Every row gives one point. Each table stands for the endless flat space through its points: a line for two points, a plane for three, and so on. Write the one point that lies in both, or say that there is none.

First (2 x 3):
[[-27 -25  -7]
 [-23 -13  -9]]
Second (2 x 3):
[[ -7 -16 -11]
 [-32 -16  -1]]
They share: no point

First (3 x 4):
[[ -6  -7   1 -11]
 [ 30  -1 -23   4]
 [ -7   8 -10  23]]
Second (2 x 4):
[[ 21  10 -12  24]
 [ -3  -6 -16  -4]]
They share: [  9   2 -14  10]

First (2 x 6):
[[-30 -12  22  -9  11   7]
 [-24 -17  17 -17  10  16]]
Second (3 x 6):
[[-32  -6  12 -23  17  15]
 [ -1 -26 -12   0  22  17]
 [-27 -22  28 -42  -1  32]]
They share: [-18 -22  12 -25   9  25]

First (3 x 6):
[[  0  -2  15  13 -41  42]
 [  5   0  13  10 -33  35]
 [ 12   4   6  10 -26  48]]
Second (4 x 6):
[[-11   1  -4 -11 -11  11]
 [ 21  -3   2  33 -31  37]
 [ -7   9  12 -13 -14  11]
 [ -7  25  10 -19   5   1]]
They share: [  6   0  14   8 -30  26]

First (2 x 8):
[[ 38 -46 -20  13 -26  13 -39  -2]
 [ 18 -18 -20   1 -26 -23 -23 -10]]
Second (3 x 8):
[[ 40 -22   5   5 -36  19 -46  13]
 [ 46 -26  -5  21 -32  17 -34  -3]
 [ 28 -32  -9 -11 -26   1 -46  15]]
They share: no point

First (3 x 9):
[[ 17  21  44 -27  34 -22   9  -4  18]
 [ 17  25  56 -33  48 -26  -5   8   8]
 [ 20  23   8  -6  17  -3  47 -37  10]]
Second (4 x 9):
[[-11  31  44 -39  50 -15  13  13  54]
 [ 33  18  10 -27  39  -1  53 -19  -8]
 [ 19  60  24 -21  22 -41  10 -18  -8]
 [-13  32  38 -23  30 -11   8 -20  38]]
They share: no point

First (6 x 11):
[[-22   0  18  55 -26   1 -60  13  38 -21  81]
 [-68  23  58   0 -14  20 -63 -37 -17  24   4]
 [-34  23  10 -19 -16   2 -23  -6 -41  -2   0]
 [-26   0  56 -31 -31  30 -27 -15 -27  16 -31]
 [-18 -37  13 -11 -53  52  -5 -20 -13  16   5]
 [-35  40  49   5  -3 -10 -65  13 -15 -16  10]]
Second (3 x 11):
[[-22   3  30   1 -26  18 -34  -7 -12   4  -4]
 [  3  21  12  20 -15  26 -48 -23  -1 -11 -14]
 [-28  11  29  11 -18  -1 -34 -11 -11  16 -17]]
They share: [-23  -3  33  -6 -31  25 -32  -3 -14   1   3]

First (5 x 12):
[[  1  36  66 -22  -3 -39  13  33 -15 -69  26  -5]
 [  0 -27  32  35 -23 -39   8  14 -10 -53 -23  35]
 [ 30  -4 -13   3 -48 -40  -3 -27   6   0  28  27]
 [ 33  -6 -25 -19 -53 -39  -1 -43  14   7  37  29]
 [-25   8  15 -31 -19  24 -33  -6   3 -10  -2 -29]]
Second (5 x 12):
[[ -3  27  19 -18 -13 -24   4   7  18 -40  27  -7]
 [ 21  -2 -26  -6   1 -18   6  18  24  -7   5  19]
 [-27   2  38 -32 -52 -47  11 -29   3 -41  25  24]
 [ 13  18 -12  -4   2 -15   5  11  19 -29  19  -2]
 [  1 -12  25 -20 -34 -38   1  12  12 -11   0  32]]
They share: [  5  -1  22   3 -26 -28  -2   2  -4 -32   6  13]
